Every row gives one point. Each copy is the shape, with its points in the same order, turned, moved and blurred by noise. Some copies are also mirrored. Which?

Shape:
[[ 24 -49]
 [ -7  -5]
 [ -4 -54]
 [-15  32]
 [ 19  18]]
Copy 1 (5 x 2):
[[ 32 -41]
 [  3   6]
 [ 51 -13]
 [-35  11]
 [-31 -24]]
Copy 1 is: mirrored
Copy 2, 5 rows:
[[ 23 -57]
 [ -5 -12]
 [ -4 -60]
 [-10  27]
 [ 23  11]]
Copy 2 is: only turned

Shape:
[[-31 -34 -25  -1]
 [  8  33  35  31]
 [  8  13 -12 -11]
 [ 11  11  -4 -60]
 [ 25 -42 -31  26]
 [-12   2  52  21]
 [  7  12 -36  -6]
 [-14  28 -13  43]]
Copy 1 (8 x 4):
[[ 17  -7 -37  48]
 [-22 -39  43  10]
 [  9  -1   7  -1]
 [ -9  45  -3  -2]
 [ 30 -39 -45 -10]
 [-52 -34  19  23]
 [ 33   2   1   5]
 [ 20 -42  29  32]]
Copy 1 is: only turned
Copy 2, 8 rows:
[[-28  -1  -4  30]
 [ 37  -9  39 -36]
 [ 14  -7 -15 -10]
 [ -7  18 -39 -43]
 [ 26  21   0  50]
 [  6   7  57 -26]
 [ 16 -18 -26  12]
 [ 26 -52  26   2]]
Copy 2 is: mirrored
Copy 3:
[[ 28  13 -27  35]
 [-10  16  45 -11]
 [ 18  -4  10 -19]
 [ 52 -46   7  -8]
 [-21   0 -40   7]
 [-12   9  50  32]
 [ 23   9 -20 -31]
 [  0  53  11 -17]]
Copy 3 is: mirrored
Copy 4:
[[ 21 -52  39  27]
 [ 13 -13 -38 -17]
 [ -4   2  11  14]
 [-50  -1  27  16]
 [ 58  -2  46   2]
 [  4 -47 -29 -35]
 [ 16  10  20  33]
 [ 45 -16 -26  27]]
Copy 4 is: mirrored

Shape (12 x 6):
[[-49   2  30 -12  21  -3]
 [-10  -2  25  20 -23  37]
 [ 49  35 -15  26  15   9]
 [ 22  43 -39 -36  15 -18]
 [-30 -29  12  31   6  19]
 [-13  14  19  19 -33  34]
 [-28 -20  45  -4  -1  -3]
 [ -2 -12  13   7   5  47]
 [ 40  42  -6 -20   7 -25]
 [ 27   8  16   1 -27   3]
 [  4  22 -10  10 -19  -9]
 [-16 -27  18   3 -38  17]]
Copy 1 (12 x 6):
[[ -5  -4  14 -34 -32  38]
 [ 35 -37  -6   8  -6  14]
 [-22  -9 -26  19  38 -37]
 [-35  54 -23   8  11  -8]
 [  8 -41  35   2   3  35]
 [ 29 -35 -20  19 -11  18]
 [ 18 -22  26 -18 -36  12]
 [ 36 -21   3  -5  24  14]
 [-28  30 -22  12  -5 -40]
 [ 14 -10  -6  24 -10 -25]
 [-13   2  -9  36  -7   2]
 [ 41 -17  22  20 -25  15]]
Copy 1 is: mirrored
Copy 2:
[[ 23 -30  28 -26  -6  29]
 [ 26 -40  -6  20  22 -12]
 [ 15  42  -1  38 -10 -36]
 [-31  60  12   5  -2  10]
 [ 30 -45  -8 -18  -6 -20]
 [ 28 -27 -12  23  35  -3]
 [ 16 -52  10   0 -15  23]
 [ 10 -35  16   9  14 -32]
 [-13  47   9  35 -19  15]
 [ -2  -8 -14  44  -3   2]
 [  7  15 -23  12   3   7]
 [ -1 -53 -23  10  13   3]]
Copy 2 is: mirrored

Shape:
[[  8  34  21  16  16   3   0   1]
 [  1  -9   7   5  36 -32 -18  30]
 [  1  19 -29   3   8   8  -5  19]
 [-26  -7 -24 -16 -43  13   9 -11]
 [  5  10 -16 -13  -9  11  30 -17]
 [ 11  13   6   4  25  -9 -33  30]
 [  9 -24  -7 -10 -14  35   7  11]
 [ -5 -16 -17 -13  13  11  14 -21]
 [ 14 -13 -20  -3 -27   9  18  -5]
 [ 28   9  13  29  24  17 -12 -15]
 [  5 -24 -12  18 -13  26  25  16]
 [ 34   7  19  -6  29   9   7  -4]
 [ 15  23  29  14  38  26   6  -4]]
Copy 1 (13 x 8):
[[ 13  12 -24  -7  11 -36  10  -6]
 [-26  -8  24  -2  -2 -41  19 -18]
 [ 14 -24  -6  -5 -17  -1  16 -10]
 [  6  -1  -5  -9  11  60   8   8]
 [ 36   5  -3 -31  11  17   7   4]
 [-22 -19  -4   1 -11 -42  10  -5]
 [  6  11   9  -7 -26  22  -1  27]
 [ 14   7  18 -31  -5  17 -15  -6]
 [ 12   9   2 -30  -9  30  16  17]
 [  5  22 -27 -35 -18 -35 -10  -4]
 [ 15  27   7 -10 -29  22  16   9]
 [ 12  16  -1 -29  -4 -39  -4  13]
 [ 22  24 -16 -13  -4 -47 -15  -1]]
Copy 1 is: only turned
Copy 2, 13 rows:
[[ -4   7  -6 -12  -7  14 -14  25]
 [ -3  35 -10  32  29  -5   0   5]
 [  4   1  25 -11  35   5 -22   3]
 [  6 -42  46  -9  24  14  30 -18]
 [ 33 -24  19 -23   8   7   8  -6]
 [-20  34   4   9  17  -3 -19   4]
 [  7 -29  33   4   1 -26  -2 -17]
 [ 35  -6  32  -3  10 -10  21   5]
 [ 25 -30  28   1   6   7   0 -26]
 [ 12  16  21   4 -28   4 -22  23]
 [ 19 -42  25  21   7 -13 -16  -4]
 [ 20  16  -4 -10 -19 -15 -10   6]
 [  7   8  -3 -14 -21 -13 -20  38]]
Copy 2 is: only turned
Copy 3:
[[  6  22 -24   5 -16 -17  16   7]
 [-42  21  14  -5 -26   5  -5   5]
 [  1  16 -29   0 -11  33  -5  -5]
 [ 24 -24  -2   4  20  45  19 -34]
 [ 19 -17 -28 -11   6   9   3 -32]
 [-16  33   4  -3 -22  15  -5  26]
 [ 34  -2  11   4  -9  24 -17 -31]
 [  2   9  -4  -8  14   6  -5 -48]
 [ 19 -32  -7  -1   7  18 -12 -28]
 [  3  25 -13  18   3 -27 -18   5]
 [ 20 -14  -4  28 -22  19 -16 -33]
 [ 12  20  -6 -17 -12 -28 -16  -7]
 [ 17  38 -19   7 -19 -32   5  -8]]
Copy 3 is: mirrored
Copy 4, 13 rows:
[[  7  21   9   9 -17 -23 -12 -12]
 [  0 -28 -23  -8 -16  -2 -38 -19]
 [-25  -1  13   7 -18  17  -4   2]
 [  0 -27  32  -5   3   8  41  37]
 [ 13  17  20 -12  -6  16  17  29]
 [-16 -14   0  -2 -13  -7 -30 -32]
 [-19  -3  11 -19  34   3   8  22]
 [  4   3 -12 -29  -4  13  23  18]
 [  9  -5  17  -3  24  22  16  25]
 [  3  30 -13   4  10 -11   4 -29]
 [-16   0  -4   7  33   7   4  34]
 [ 11  30  -2 -24   7  -6 -15 -12]
 [ -3  41  -7 -10  -6 -30 -11 -11]]
Copy 4 is: only turned

Shape:
[[ -9 -24   1   6  30  18 -21 -21  -8  17 -52]
 [-13   0  -5  -1  -6   7  20 -11   0  14   4]
 [ -6  17 -18   8 -16  13 -15 -14  -2  22  -2]
 [ -6  18  20   7  -1  16   6   9  -3  -6  13]
 [-19  11 -19  -4  35  14  21  -7 -45  20   3]
 [ -2  19  18 -60   4  18  18 -21   0   4  -2]
 [ 37  13  -9 -23 -17  -3  18  43  -6  15 -17]
 [-10 -10   4   1 -12  19  16 -23 -19  17  17]
 [ -9   9  -8   0   5 -16 -11 -15 -11 -18 -12]
 [-16 -31  -3   5 -17  17   3  24 -17  23   1]
 [-22  17   5   3  19   7  21  27   0 -17 -26]
 [ -4 -35  -4  -5  -6   8  19  46 -19  13  10]
 [  2  14 -13  -4 -17   8  12 -20  -8 -20  -1]
 [-19  16  20   4 -12   2  21 -18  -3  17  11]
 [ 11   0 -16 -14   3   4  12   3   3  15  14]
 [ -5  14   5  -9 -17 -29 -18 -10  -6   0 -35]
 [ 31   0  -2   4 -15   9  18  37   2  -3   4]]
Copy 1 (17 x 11):
[[  7  28   2  28   0  41  -5  -3 -31   1  41]
 [-10  15   5   6  -5   5 -10  -6  -5  25 -20]
 [ 13  25  -7  -2  -6  -8 -20 -14   5  25   9]
 [-17  -5 -16 -27  -8  13  -7 -10  -5   9 -12]
 [ 17  13   6   1 -25  51  13 -13   4  43 -14]
 [-15  25   3  10 -21  26 -12 -37  14 -24 -36]
 [ 10   9  16 -14 -47  -7  -3  32  12 -22 -16]
 [ -5  -1   2  13 -15   4 -11 -29 -15  33 -19]
 [-16  17   6  -4   5  11  19 -13  15  11  19]
 [  9   0 -19  17 -23  -9   9  12 -31  20 -12]
 [-30  23 -12 -24 -14  38  12  24  -6   5  -3]
 [  8 -11  -9   6 -27  -1  25  26 -29  11 -31]
 [-22  23  16 -16 -14  -6   6 -25   2  16  -2]
 [-27   1  -9   5  -7   9 -26 -16   7  28 -18]
 [ 12  11  13  -4  -4   2  -3  -1   0   6 -26]
 [-23  18  -2  16 -10  -1   3   1  29  -5  31]
 [ -3  -6  12 -30 -28 -14   0  21 -14  -8 -16]]
Copy 1 is: mirrored
Copy 2 (17 x 11):
[[ 30  -5  15 -32  37  32   1  15  -6  -4  16]
 [ 16   6 -12   6 -15  -9   4  10   1 -11   1]
 [  1  -9 -24   7  -5  14  -4  31 -12   1   0]
 [-14 -16   3   2  -9 -29  -6   3 -15 -16  -6]
 [ 13 -12 -30 -15  -1 -10  12   9  15 -33  49]
 [  4   8 -12   0 -14   8  27 -17 -13 -59 -20]
 [-20 -19  21  40 -31  20  31  -6   4  -7  14]
 [ 13  -5 -25 -19 -22 -15   4  17  10 -10 -10]
 [-19  28 -10  -7  10   4   0   5  -8   0  14]
 [  9 -18   8  -3  -3 -19  29  28  20  14  -3]
 [ -5   7  30  19  13 -23  -1   1  -3 -27  27]
 [  5 -24  14   9  -6 -29  39   3  31  13   4]
 [-20  18 -16   8 -11   2 -11   6  10 -16  -8]
 [ 12   4  -9  -7 -28 -25   0  19 -19 -19  -4]
 [  9  -9 -18  15 -14   2  13 -11   6  -4  -1]
 [-17  32  10   1  -4  21  17  22 -29   1   7]
 [-18 -27  17  28 -24  -9   5 -11  13   6  -3]]
Copy 2 is: only turned

Shape:
[[ 14  -2  -8 -10 -19 -41   3 -24   8  13 -27   7]
 [ 14 -15 -36 -10 -11 -14 -27 -11  -2   6 -21 -12]
 [ -5 -22  -9   1 -31 -33 -17 -16  28  29   4 -19]
 [  8  24   1  -2   4  -4  10   8 -44  42  -3   2]
 [-20 -37 -18   6  -3  -5 -15 -26  19  40 -28  11]
 [ 27   7  36   5  -5  21   5  14 -11   4   8  35]
 [-17  -5 -28 -35 -25 -12 -22 -34  33  19 -12  13]
 [ 27  -7   2   7  17 -17  24   1   0   1  15  26]
 [ 19  -2   8  -8 -12   8  37  37 -10   1  11  10]
 [ 28   8  29 -13  17   0  23  29   0   3 -21  12]
 [ 25   5 -32  11 -22 -18 -10 -24  11   9  -6  -2]
 [ -6  13 -14   3 -22 -33 -21 -24  19  25 -24  -2]
 [  2  -7 -22 -17  -3  -4   2 -42  30  34  -7 -18]
 [  3  -2  -6   4 -17  -9 -11 -46  -3  14 -12 -26]
 [ -5   9   2  15  -5   6  30  15  16 -16 -16  15]
 [  2  18   9   2  21  -8  18  25  -2 -12  15  26]
 [  7  -2  29  -5  19  -3  10  20 -17 -20  14   2]
 [-12 -27 -17 -13 -30 -23   3 -45  -4  10 -11  -1]]
Copy 1, 18 rows:
[[-28 -15  17  14   7 -21 -24  -6 -14  -5 -18  17]
 [ -4 -20   0  -3  -5  12 -43 -21 -14 -14  -5   5]
 [-19 -10   6  27  10  -6 -60   2   8  19   2   4]
 [ 22   1  16 -26   5 -12   4  24 -21   1  19  31]
 [-14   2 -23   9  11   6 -36 -33  15  23  -7  35]
 [ 21  -3  18  -9 -16  -5  33  17  -8  39 -19 -10]
 [ -9   8 -24  40 -14 -13 -47 -14 -10  -5 -21  18]
 [-21  -6  13 -14 -16  -9  20  17  17   5  -7  -3]
 [ 11  -8  -1 -21   5 -25  20  23  -4  13   6 -34]
 [ 22  -4  27 -13  14 -22  31   3   9  -1 -20 -11]
 [-21 -27  11  18 -18   3 -26  -9 -16  -2  11   7]
 [-11 -18   8  37   9  -2 -34  -4 -10  -1  -4  32]
 [-14  23   4  26 -10 -13 -37 -27   6  -3  15  14]
 [-17  13  23  18   3  16 -36 -13 -25   6   9  12]
 [ -4 -10  -8  19  19   1  35   4  -1   5  -2 -19]
 [  6  -4   1  -3  -2   4  35  37  13  -7 -11 -10]
 [ 10  10  21 -19   7  14  18  31   5   2 -20 -25]
 [-40  13  -9   8   7  -4 -42  -9 -27   9 -10  10]]
Copy 1 is: only turned
Copy 2, 18 rows:
[[-10  18 -29  11  -9 -33  18  -4   7 -12  10  -3]
 [  2   6 -14   0 -25 -21   8 -23  15  16 -20 -24]
 [ -3 -13 -23  14 -20 -47 -23   1   6  -5 -19   7]
 [ 33  15   5  37  -7   2  18  28 -13  17  17 -14]
 [-19 -19   6  -1 -27 -47  -9  16  30   7   9 -26]
 [ 13 -18  29  21  -6  20  37  -1 -12  -9  35  31]
 [-50  -5  -9  19  -2 -27  -5  -7  18  -7 -21 -24]
 [ 24  -8  -3  -7   7  -3  43  20   6 -16  10  18]
 [ 25  -3  -4  14  -1  36  16  11  14  -4  16  34]
 [ 28  15  17  12  18   7  27  -4  20   1  38  26]
 [  3  -7 -29   4 -21 -14  11 -15  -1 -15  -9 -23]
 [-12   7 -23  13  -4 -43 -13  -9  -7  -4   6 -23]
 [ -3   0  -1  21  -9 -35  -5   5  29 -31 -21 -32]
 [  4  17   3  11 -38 -31  -8  -5  -4 -23 -13 -20]
 [  4   1   1 -19   3  23  -2   7  10 -17  34   9]
 [ 19   0   9 -12  27  20  25  17 -10   2  13  22]
 [ 25  16  28  -7   5  11  22   8  -7  -1   4  38]
 [-29  17 -17   6 -40 -29   0  16  10 -13 -19  -7]]
Copy 2 is: mirrored
Copy 3, 18 rows:
[[-14   1  33 -34 -26  -3 -16   1  15  -4  17  -6]
 [ -6  -7  25 -14 -34 -13 -12 -25  -8  11  -6  17]
 [-19 -29  17 -46  -5  -2 -29 -18   0  22  -9 -14]
 [-19  14  27  16  22  10  -9  22   2 -19  -9  19]
 [ 12 -22  25 -20   9 -19 -43 -34   3  18  28   8]
 [  4  -1 -32   0  13   7  16  12  23 -37  11   7]
 [ -3 -12  15 -37 -22 -55 -39 -10 -13   6  10 -10]
 [ 10   0   3 -23   6  15  28  16  -1  -4  25   7]
 [  3  -4 -27   3  -7  26   6  41   5  -2   4  12]
 [ 30  -3   3   0  -6  15  14  32  35 -22  -2   4]
 [-16   6  17 -24 -26   3  -5 -25 -16   1   7 -13]
 [-19 -12  39 -20 -14 -16 -25 -17   3  -4   3 -24]
 [ 10  18  20 -35   1 -22 -30 -14  -8  23  -5 -17]
 [-24  20  21 -18  -6 -12 -16 -30  16  20  -5 -10]
 [ 10 -12  -8  16 -15   8   7  18  15   8  29 -23]
 [  6 -17  -2   7   7  -2  38  34   7  -7  17  -4]
 [  2 -11 -12   1   5  -3  38  23  30   6  -2  14]
 [-28   8  15 -35 -16 -22 -34 -10  11  30  23   7]]
Copy 3 is: only turned

Shape:
[[  4   5  18  13  12  10  20  12   8  -9 -16  -6]
 [  0 -13 -17  14   9  -9  12 -12 -30   0  -8  18]
 [ -6  35   7  -4  24 -29  -5   7 -13  26   5   6]
 [  5   5  -5  -6 -14  -6   5 -21  13  20   0  18]
 [  5  16   4  13 -10   4 -34 -33   5   2 -16 -17]
 [-26  20   8   6   4  25 -16 -14  19   6   3   8]
 [ 25 -16 -18   5   3 -12   2 -28  27   0  14 -29]
 [-18  -5  36 -18 -23 -34  -3  21   5  -9  -3  10]
 [ -9   8  15  43 -35   4  14  -4  19 -11 -10  37]
 [ -3 -16   5  -2 -19 -22 -13 -33 -16  24  25   2]
 [  8 -17  13 -15   9  21  23 -13  29 -38   1 -18]
 [ 11   7 -41 -11 -24  16 -11   5 -25 -16   7 -11]
 [ -7  15 -25  22  12   6  23 -18   7  17  -7 -16]
 [  4 -15  15  12  -2  -9  39 -33 -37 -22  -2 -17]
 [ -8   5 -16  -2 -17  -3   3   9  -5 -15 -21  -2]
 [-19  24  -1   8 -12   2  -6 -13  -6 -37  15  26]]
Copy 1 (16 x 12):
[[ -4   6 -23 -16 -11 -11 -27   1  -1  13  15   7]
 [  7 -21   7  11 -11  12 -32   2  -1   1   6 -13]
 [  6  -6   7  -4  37  20 -13 -22  -2  23   8  29]
 [ 12 -13 -10   0   3   6  19 -13  -1  24   8 -21]
 [ -5  -2   7  -9   4 -24  15   2 -44   6  -5  -9]
 [ -3 -11 -20 -40  -6   8  13 -21 -18   9 -14   1]
 [ 24   1 -16   4  21 -42  -2  -3   5  -2 -11 -28]
 [  9  25  21  -7 -27   2   5 -24  19  38  11  20]
 [-27 -15  -2 -24 -34 -11  -7 -31  -2  26  33 -29]
 [ 27 -23  25  12   3  -6  27 -11   1  -4   4  -3]
 [ 10  24 -53   0 -30 -27  -7  -3   8  -7 -13  -6]
 [-23 -27   1  17  -8 -14  -3  24  10  18 -39  -9]
 [ 16 -33 -26 -13  15 -11 -25  -6 -15  18   0 -13]
 [ 20 -18  -9  33 -35 -23 -25   7 -12 -10  22  12]
 [ -8  -5   3   5 -18  -5 -20   4  -3  38 -14  -6]
 [-28 -21  -6   0 -29   4  -3 -39 -10   6 -19   2]]
Copy 1 is: mirrored
Copy 2, 16 rows:
[[  6   8 -21  11 -15   2   5   8  19  20  17 -24]
 [-26   9  -5  14  -3 -10  21  24   0 -19  10 -13]
 [ 20  16  -2   1 -26 -34   4   4  13 -24 -16   9]
 [ -3 -18  12  -1   1   1   9  35   5   0 -16   5]
 [ -1   2  13  16 -18  26  12 -12 -23   4 -11  14]
 [ 14   3 -14  25  10  15 -11  -3   8   9  -4  27]
 [  7 -39  -2   3  13   0  38  -9 -18  16  -5  -7]
 [ 14  34  35 -24  10  -9  -2   9  26   5   8 -13]
 [ -4  33 -19  -3   8  38   1  43  -1  17 -21 -16]
 [-23   4  31   8  18 -22  23  11 -10   0 -30   8]
 [ 10 -15 -12  13  18   8  33   0  21  42  40  -7]
 [ -7   5  -1   0   8  -4  13  17 -38 -11  40  16]
 [ 16 -18 -19  34  -8  -5  18  28 -10  -5  -5  -8]
 [-18  19  16  41  -1 -11  60  31   1  26   9 -26]
 [ 12  14   8  -3   2  11   7  22 -13 -12  26 -13]
 [  5  37 -10   0  17  19  29  20   4  -3   9  30]]
Copy 2 is: only turned
